Each row of a before or after table is a point. The points were changed in one or more steps. Then noise was added and the rows were shuffled. The steps act on how far a point lies along the listed directions, d1 being the first. Name the steps. A step turns or swaps two directions, mirrors them in a line or flattens them onto one, adds a multiple of one to another, or multiplies one. Angles are multiples of 10 degrees, from the lower direction toward the higher: turns from -170 to 170, lines from 10 to 170 but not 90. Use the fewest steps. Two steps may share a direction if one is a turn and the other turns, adds or multiplies; they go together, in the order done. Otherwise the lowest direction goes first.

Directions:
(1): [ 2.8 -4.9]
(2): [-4.9 -2.8]
Before (9 x 2):
[[ 2.8  5.2]
 [ 0.5  7.5]
 [-1.1 -5.0]
 [ 4.0 -2.1]
 [-7.0  3.6]
 [ 2.5 -3.6]
 [ 6.7 -1.7]
 [ 3.4 -0.2]
 [ 1.5  6.2]]
After (9 x 2):
[[-5.0 -1.3]
 [ 3.1  1.1]
 [ 3.2  1.4]
 [ 2.9  0.8]
 [ 3.1  1.0]
 [-2.5 -0.6]
 [ 4.2  1.7]
 [ 5.9  1.5]
 [ 1.1  0.9]]
Steps: flatten d1 and d2 onto the line at 100 degrees

Directions:
(1): [-2.3 -4.6 -5.7  1.9]
(2): [ 5.1 -0.7 -3.1 -5.1]
Before (8 x 4):
[[ 1.5  3.5  3.5 -1.6]
 [ 5.0 -3.4 -6.3 -1.4]
 [-6.7 -0.4  1.5  3.2]
 [-3.3 -3.7 -2.4  3.0]
 [ 7.4  6.5  3.0 -4.5]
 [ 1.1  2.0 -0.4  1.2]
 [ 4.5  5.9  6.0 -4.2]
 [-6.0 -0.1  2.4  3.5]]
After (8 x 4):
[[-5.6 -1.8 -2.8  8.2]
 [-0.1  4.2  6.7  3.7]
 [ 0.0  0.2 -1.0  1.9]
 [ 4.1  2.1  1.5 -4.5]
 [-6.6 -4.5 -3.6  5.8]
 [ 2.5 -0.9 -3.3 -5.8]
 [-3.4 -2.3 -2.8  2.1]
 [ 2.3 -1.6 -3.7 -5.6]]
Steps: turn d1 and d2 by 160 degrees

Directions:
(1): [ 0.5 -8.4  4.1 -3.2 -3.6 -1.5  3.4 -1.0]
(2): [ 4.0  1.4 -4.1  1.8 -0.8 -6.2  4.6 -5.1]
(3): [2.1 2.6 2.9 0.9 1.9 5.6 8.3 0.8]
Before (10 x 8):
[[-1.1 -0.3  1.6 -1.6  1.8  3.6 -1.8  3.3]
 [-1.2 -0.5  5.0  1.2  3.4  3.0 -4.5  3.0]
 [ 0.1  4.8  3.3  1.1  0.6  3.9  0.8  0.3]
 [ 6.2 -7.3  5.1 -4.0 -4.0 -2.9 11.1 -1.1]
 [ 1.2  3.2 -1.7  1.3  1.1 -0.6 -2.1 -1.5]
 [ 3.8 -9.4  1.4 -2.3 -2.6 -4.7 10.9 -5.0]
 [-0.3 -0.2 -1.4 -3.2  2.0 -1.0 -0.9 -0.3]
 [ 5.0 -9.8  1.7 -3.8 -3.7 -4.8 12.9 -5.3]
 [ 3.3  4.1 -1.7  3.1  3.7  1.6  4.1 -0.4]
 [ 3.0  2.3  1.4  2.4  1.1 -0.4  1.8 -1.8]]
After (10 x 8):
[[ -0.4  -2.8   2.7   0.6   0.0  -2.4  -4.2   0.0]
 [  3.8  -0.2  -2.1   0.2   0.6  -2.4   2.9  -1.5]
 [ -1.1   8.3  -5.3   2.1   2.7  -1.5 -11.7   4.1]
 [  4.7  -0.1   1.6   2.8   2.1  -4.0   4.0  -3.9]
 [  1.0  -2.3   1.3  -0.5  -3.6  -4.6  -0.3  -3.1]
 [ -4.6   8.2  -6.2   1.1   4.0   2.7 -13.2   4.1]
 [ -5.0   6.8  -5.7   2.6   5.4   2.3 -11.7   3.6]
 [  0.7  -3.5   2.9  -2.2  -0.9   0.4   0.6  -0.8]
 [  0.3   0.0  -0.3  -3.0   2.2   1.3   1.4   0.6]
 [ -0.4  -6.1  -0.6  -1.1  -0.9  -3.4  -3.9  -0.3]]
Steps: multiply d1 by -1; turn d2 and d3 by -160 degrees

Directions:
(1): [-3.3  2.6  5.9 -6.3  0.4  0.8 -0.8  4.8 -1.4  2.3  6.9]
(2): [ 0.6 -1.5 -3.5  1.9  0.2  6.5 -6.6 -3.7 -0.2  5.4  4.8]
(3): [ 1.5  2.7  6.2  7.6  4.9 -2.3  1.7 -0.9  0.5  5.7  0.4]
Before (14 x 11):
[[-0.1  4.0  4.1  2.0  2.7  7.4 -4.3  0.2 -0.2  9.4 11.0]
 [ 0.1  0.5  4.2 -1.5  1.9  5.5 -4.6 -0.7  1.7  7.5  9.4]
 [ 0.4 -2.1  4.5 -5.5 -0.2  0.8  1.8 -0.5  0.1 -0.4  1.0]
 [ 0.0 -3.1 -4.2 -2.2 -4.6 -2.1  7.8  1.8  0.2 -8.7 -7.1]
 [ 2.1 -0.3 -0.3  0.6  0.3 -8.5  6.3  1.2 -0.8 -9.6 -9.1]
 [-0.4 -3.1 -5.7  1.9 -4.1  1.6 -4.7 -2.1 -1.6 -2.0 -2.3]
 [-0.2  0.3  7.3  6.7  2.7 -2.2  0.9  1.8 -0.8  3.2 -2.5]
 [ 1.0  2.2 -4.4 -3.9 -2.6  5.3 -4.6 -3.4 -0.7  3.9  2.4]
 [-0.4  1.4  3.7  2.8  2.1  3.4 -2.0 -0.9 -1.0  3.9  5.7]
 [-0.8  0.1  1.1 -0.4  2.8  1.7 -5.6 -0.1  0.2  4.3  6.7]
 [ 1.2  0.9 -0.7 -1.5  0.3 -3.5  5.8  4.1  0.2 -8.3 -4.8]
 [ 0.2  1.4  4.9 -1.6  0.3  2.4 -2.9  1.7 -1.3  5.8 10.3]
 [ 1.7 -4.5 -9.6 -0.6 -2.1  2.8 -4.2 -5.0  1.4 -5.2 -2.5]
 [-2.0 -0.8 -1.0 -3.5 -1.8  3.8 -1.5  1.1  0.8 -1.7  1.7]]
After (14 x 11):
[[ -0.6   0.2   6.2   5.7   2.6  -1.7   0.7   2.0  -1.0   2.4  -2.8]
 [ -0.9  -0.2  -3.4  -6.9  -2.6  -1.7   4.9   5.6  -0.4 -10.8  -3.7]
 [  3.4   0.2   2.3   6.2   1.8   0.6  -1.7  -2.5  -0.2   5.5   4.7]
 [  0.2  -1.7  -3.9  -3.6  -0.4   2.7  -3.9  -2.0   0.6  -2.1   2.8]
 [ -2.5  -3.1  -4.8  -9.8  -7.5   0.1   6.3   5.0  -1.1 -11.0  -3.7]
 [ -1.5  -1.2  -1.4  -1.2  -1.5   3.5  -1.2  -0.3   1.4  -1.7   0.3]
 [  1.8   3.6  -1.8   0.4  -0.4   4.5  -3.5  -4.6   0.1   6.5   1.7]
 [  1.3  -3.0   1.9  -4.1  -1.2   1.0   1.9  -1.6   0.6  -1.6  -1.4]
 [ -1.6  -1.4  -1.6   0.4  -2.7   1.3  -4.5  -0.3  -1.6   0.4   0.8]
 [  3.9   4.1   3.5  12.2   5.6   5.0  -3.0  -3.9   1.1  11.7   5.9]
 [  1.3   1.7   3.3   7.4   3.4   2.3  -1.2  -3.1  -0.2   5.0   2.5]
 [  1.2   0.2   1.2   5.6   4.4   0.8  -4.6  -2.3   1.0   5.6   3.8]
 [ -1.4  -0.9  -1.5  -9.1  -3.1  -6.0   4.2   5.1  -2.2 -12.7  -5.7]
 [  3.7   0.0   2.9   7.2   4.3   3.2  -3.0  -4.7   3.4   9.0   4.9]]
Steps: multiply d1 by 0; add 0.7 times d2 to d3

Directions:
(1): [-4.4  0.1 -4.1 -8.0  4.1  1.9 -2.6 -3.3 -3.8  0.5 -1.8 -6.0 -4.8 -1.6]
(2): [-1.3  0.5  0.2 -4.6  3.0 -2.6  3.9  6.8 -7.6 -1.5  1.7  4.3  1.4  6.0]
(3): [ 0.2  1.4  0.1 -0.4 -2.3 -5.1  4.1 -1.9 -1.7  4.8  8.3  1.8 -6.4 -5.1]
Before (13 x 14):
[[ 2.1  0.5  0.6  3.6 -1.0  2.3 -1.3 -2.4  4.6 -2.5 -4.4  0.7  2.2  0.8]
 [-2.1 -0.5 -0.1 -3.2  1.0  4.4 -3.4 -1.2 -0.5 -0.6 -2.6 -2.8  1.9  0.3]
 [-0.5 -1.4 -1.1 -1.2  0.0 -1.7 -0.7  2.4 -2.3  0.3  0.9  1.3 -1.4  1.4]
 [-2.3 -0.2 -2.6 -6.3  3.1 -2.9  4.4  2.6 -5.3  0.4  5.0  1.6 -3.6  0.8]
 [ 3.1 -1.2  1.1  4.9  0.0  4.2 -0.8  1.3  4.7 -2.1 -5.1  1.9  6.4  2.1]
 [ 0.5 -0.3 -1.8 -4.4  2.5 -0.3  2.0  0.2 -3.7  0.3 -0.1  0.8 -2.3  0.4]
 [-4.5  2.3 -0.9 -9.9  3.3 -4.0  2.8  2.8 -9.8  3.0  5.7  2.8 -3.9  3.3]
 [ 1.4 -1.6 -1.0  3.3 -0.5  3.9 -3.1 -2.2  5.5 -1.8 -4.5 -5.8  3.3  0.9]
 [-1.0  1.7 -1.9 -6.0  3.3 -1.9  2.9  0.7 -5.0  0.7  2.7 -0.2 -2.6  2.0]
 [-0.5  0.1 -0.3 -3.2  3.4 -0.6  0.5  1.9 -2.0 -2.9 -1.8  0.0  1.8  2.4]
 [-0.5  1.7  0.0  0.0  1.5 -1.2  2.1  2.3 -3.8  0.9  2.1  2.2 -1.5  0.6]
 [ 1.5  0.1  1.3 -1.2  1.5  1.2  1.0  3.9 -3.0 -3.4 -3.4  2.7  5.6  5.0]
 [ 2.6 -1.6  2.0  4.6 -0.1  1.7  1.7  6.1  0.8 -3.2 -4.4  1.1  4.9  6.5]]
After (13 x 14):
[[  0.0  -1.7   1.5   1.4  -0.1   7.2  -5.6  -0.7   3.6  -2.9  -6.5  -2.3
    7.4   2.3]
 [ -0.7  -0.7  -1.4  -2.4   3.5   3.2  -3.4  -1.1   1.0  -3.5  -5.7  -4.3
    1.9   0.8]
 [ -4.2   2.7  -2.6  -6.5  -1.1  -3.0  -1.2 -10.3  -1.8   9.1   9.4  -5.2
  -13.4 -10.5]
 [  0.6  -2.2  -0.4   0.4   5.6   7.9  -3.3   6.9   0.4  -7.9 -12.3   1.4
   12.3  10.3]
 [ -1.4  -0.8  -1.3  -5.2   4.8   7.1  -4.9   1.3  -1.9  -6.4 -11.1  -4.2
    6.6   6.0]
 [ -1.0   2.6  -2.0  -1.5   1.4  -1.2   0.9  -1.7  -3.1   3.1   3.9  -0.8
   -5.5  -3.7]
 [ -1.3  -3.1  -1.2  -2.5   6.1   7.0  -3.0   6.9  -2.4  -7.6 -13.0  -4.0
    7.3  11.8]
 [  1.4  -0.2  -2.1  -2.1   0.3   0.4   0.8  -4.6   0.1   2.8   0.6  -2.1
   -4.1  -3.3]
 [ -2.2   0.1  -4.0  -4.5  -0.3  -3.6   2.4  -5.9   0.4   5.4   8.5  -3.1
  -11.1  -8.6]
 [ -1.1  -1.8  -2.1  -1.8  -0.1  -1.4  -2.0  -1.0  -0.7   1.8   0.5  -0.9
   -3.5  -1.3]
 [  2.7  -3.0   1.3   5.4   1.2   5.6  -3.0   4.5   4.8  -6.8  -9.7  -2.4
   11.9   9.1]
 [  2.2   0.0   1.1   1.2   2.1   3.7  -0.9   3.1   1.4  -6.7  -7.5   2.8
    7.1   7.5]
 [  0.1   1.7  -2.4  -2.7   0.1  -1.7   0.9  -6.3   0.9   3.8   4.2  -3.9
   -6.4  -5.1]]
Steps: turn d1 and d2 by -90 degrees; multiply d3 by 2.5
